Each wall is flat, endless, passes through zero and stands at right angles to its row. A trip goes straight from one point to another. Which walls does it cross, in order?
In the rows, 128 means zero.

Walls:
(1): [129  94  81]
(2): [136 139 123]
(3): [109 171  88]
Trips:
[142 112 211] to [ 71 129 190] => none
[142 149 191] to [ 93 109 112] => 2, 1, 3
[148 161 100] to [175 109 127] => 3
[ 88 121 153] to [137 136 144] => 2
[135 130 154] to [155 167 113] => 2, 3
[ 64 143 147] to [189 120 156] => 3, 2

Walls:
(1): [179  61 165 184  88 125 165 113 155 110  94  94]
(2): [ 86 128 138  90 135 152 145 135 171  97 175 123]
Trips:
[ 88 166  92 174  63 106  55 120 160 147 127 104] to [ 21 142 144 149 160 138  71 101 135 144 122 124] => 2
[158 113 169 132 121 113 206 188 100 159 102 109] to [ 91  84 104 142 198 145 109  76 133  75 151  94] => 2, 1
[128 111  97 128 116 150 111 122 152  69  89  71] to [117 197  92  77 144  79 148 117 104 115 104 118] => 1, 2
[ 90 109 120 145 130 114  93 141  77 142 150 109] to [ 88 151 114 106 138 134 119 127 190 116 116 162] => 2
[141 156 145 129 166 110 108 141 112 128  96 101] to [131 116 100 104 103  72 138 131 137 104  76 105] => 1
[146 220  93 103 202 129 121 134 134 118 108  75] to [166 149 158 134 133 128 133 167 129 138  81  59] => 2, 1
[163  96 151 159 138 140  73 113 151 147 156 120] to [125 135 158  80 123  57 141 126 135 162  75 111] => none

Walls:
(1): [116 155  82 127  96 151 112  98 106  90 130 131 108 142 127 152 164 173
 153  94 126 157 170  86 216 154 134  94 118 123 122 131 122 129 155 112
 146  80 118 133 149  93 139 129 143 115 173  46]
(2): [109 138 146 160 141 147 114 100 104 131 125 112 173 132  91 151 140 135
 114 131 128 154 195  53 134  99 112 142 151 182 110 134  88 145 164  99
 113 153 145 146  64 154 122 167  96 199  82 115]
(3): [108 150 182 130  93  96 136 130 120 142 164 106 153  99 116 143 145 191
 151 151 106 133 177  37 121 118 157 124 139 185 107 101 154 140 144 122
 113 109 173 125  74 134 118 121 176 125 147 151]
Trips:
[ 65 113 160 133 171 127 110 146 194 131 153 146 109 133 101 135 117 153
 183 118  54 120 165 119  95 142 151 138 208 115  90 118 140 130 126 134
  52 136 130 144 138 114 146 139 124 126 131  92] to [116 111 170 182 123 161 123 136  77 114 143 130 101 133  80 137 129 201
  94 155 110 190 174 115 152 130 132 109 152 117 104 114 137 164 156 131
 107 176 151 135 147 128 164 174  85 161  98 133] => 1
[115 141 113 119 159  98 153 130 159 170  99 110 162 173 124 165 164 158
  80 127 135 157 140 149 158 143 144 137 142  98 135 176 132 132 170 126
 186 128  86 117 146 127  95 125  69 152 122 134] to [163 200 133  99 126  87 110 148 136  67 132 151 146  99  99 104  63 178
 107 187 154  57 215 137  68 100 113 116 108 118 153 125 119 137 195 155
 119 136 143 104 135 140 148 118 122 139 127 134] => 1, 3
[ 95 140 148 108  95  65 174 106 172  93 107 153  98 122  79 165 149 134
 154  80 144 147 177 106 128 133 172 112 129 181 165 157 147  89  58 147
 129 134  68 136 170  52 119 180  71 131 174  94] to [157 163 101 163 133  71 120 169 106 142 135 129 157 129  81  65  89  99
 123 200 135  90 140 122 125  47 106 121 140 124  99 117  95 128 158 190
 137 112 149  93  69 125  94  60 104  99 135  89] => 2, 1
[ 92 120 145  81 147  93  63 125 102 120  98 135 151 128 148 196 160 135
 155 169  86 146  45 104 117 125  41 118 133 182 165  70 108  80 125 121
  98 112 185 118  74 118 122  96 170  98 107 126] to [123 114 183 130 124 108 165 134 101 164 186 154 123 144 133 126 110 118
 105 179  67 149 122 128 132  99 103  93 165 183 118  83 170 112 113 104
 120 172 108 147  81 138 160 153 166 142 138 149] => none
[119  80 132  62 103 181  71 107 207 120 157 167 199 136 140 140  91 166
 161 178  89 139 108  88 149 165 142  60 144 170 131 104 151 190 119 186
 170 112 135 164 116 101 111 146 117 112 157  85] to [134 124  89  86 132 138 157 142 166 126 109 216 138 163 134 188 116 125
 149 105 158 142 219  82 110 148 110 141 183 111 126 107 164  98 107  97
 127 136 113 135 150 122 142 104 105 147 106 106] => 2, 3
[136 162 153 188  98  77 145 163 100 141 149 108 155 106 114 198 116 108
 104  98 177 155 102 115 158 157 175 141 145  25 122 128 138 123 172 131
  31  99 122 124 157 137 126 127 125 137 140 140] to [ 83 137 140 170  42 109 117 149 170  84  99 113  80  92 137 153 107 110
 107  64  75 190 124 100 196 162 110 166  96  97  80 134  72 167 202 123
 143 141 145  86 164 157 164 150 109 136  53  77] => 2, 3
